Each row is a point. To make a cloud, some directions were put in groups of two or more. Within a group, all points are equally far from the middle, so they leave a hole (a ring in 2 directions, a hollow ball in 3). The other directions are filled evenly. Then the cloud was stretched, turned, moved and blurred a little. Count the holes, and give their numbers of directions, smallest first.

Cloud (15 x 2):
[[ 15  56]
 [-14  46]
 [ 22 -33]
 [ 47 -12]
 [  0  37]
 [ 32 -25]
 [-15  41]
 [ 31  -7]
 [-20 -18]
 [-60 -16]
 [ 26 -36]
 [ 30 -38]
 [ -4 -31]
 [  6 -21]
 [ -3  29]]
Holes: 0

Cloud (31 x 4):
[[-17   9 -46 -10]
 [-41  -3  -3   0]
 [-10   0 -48 -16]
 [-12 -31  24  -7]
 [-15  26   5  23]
 [ -8 -23  38 -32]
 [  0   1   9   9]
 [  6  -6  17 -37]
 [ 15  -4  21 -10]
 [ 22  21   3  25]
 [  4   9  26 -27]
 [-25 -48 -36  14]
 [-10  -1  23 -51]
 [  7   3  16  12]
 [-31  -5 -22 -21]
 [-37  -1 -47  -8]
 [-36  -2  41 -31]
 [ 60  12  47  -4]
 [ -6  -1  10   2]
 [ 25   7 -44  24]
 [ 15   5 -45  -2]
 [ 15  -3   0 -36]
 [-16  13 -27 -11]
 [ 23  14  -2 -17]
 [ -6  -8  -1  10]
 [-20 -21  15  41]
 [-53 -29  35 -15]
 [ 38 -25  11  13]
 [ 23 -34 -10   0]
 [ 25  -7  30 -30]
 [  8  12   4   1]]
Holes: 0

Cloud (53 x 6):
[[-20 -26  -6   9 -10  36]
 [-22  20 -12  -5  31  -3]
 [-19  12  10   8   8 -13]
 [  0 -22   8  -5  25 -18]
 [  1  24   4  -8  -4   0]
 [-27 -36 -15 -11  -5   8]
 [ 18  -8   8   7  32   2]
 [  6 -40  10 -32 -26  12]
 [ 28 -35   9  -1  27   8]
 [-18 -41   6  14  -8  19]
 [ 11  -6 -15 -11   6  -2]
 [  5 -20  41  12   3   5]
 [ 12  -2  -5   9 -11   1]
 [-23  11  10  36 -11 -18]
 [ 21  19   9  15  13   7]
 [ 13 -10 -16   1 -10  18]
 [  4   6   5   0  40 -14]
 [ -4  -7  -4   4  -4 -27]
 [ -4 -43  -3 -38 -13  25]
 [ -3 -20  26 -11 -17  31]
 [-13  16   9  27 -28  -8]
 [ 10 -35  18 -15   2   1]
 [ 24   1  -8  22 -11   7]
 [ 11 -15   1  32  26  -6]
 [-19   8 -12  -6  28 -19]
 [ -4   2  12  -9  17 -40]
 [ 35 -23  20 -11 -10  51]
 [  7  -3   5 -11  60 -37]
 [ -5  -3  22  -1  17 -21]
 [-16   9   7   8  27 -14]
 [ -2   9  -7  -7  14   9]
 [ -1  19 -12 -26  -8 -16]
 [  0  -8 -12  -8  19  20]
 [-28   6  -6 -26  18 -19]
 [  1  28   5  46  31  -9]
 [-38 -21 -19 -20   0  -9]
 [ 14  -6   6 -44   9   4]
 [  2  -9  10  -9  20  13]
 [ 33   6  13  19  -6  16]
 [ 19  -4  20  24  -9   4]
 [ -5 -23   1 -23   5   5]
 [ 32 -12  -6  19 -12  13]
 [  0 -32   9  -5  40 -19]
 [-36  -6 -30 -12 -23  15]
 [  2 -24  23 -16 -19  25]
 [-14 -25  -3 -26  -8   6]
 [ -4 -23   3  19   5  35]
 [ -6 -24  11 -16  27 -22]
 [-34   3 -14   7  -7  -8]
 [  3 -52   0 -13  19  15]
 [ 13  -2  17   2 -10  -2]
 [-35  16 -12 -16   5 -14]
 [ 30  -7   4  18   8  -1]]
Holes: 0
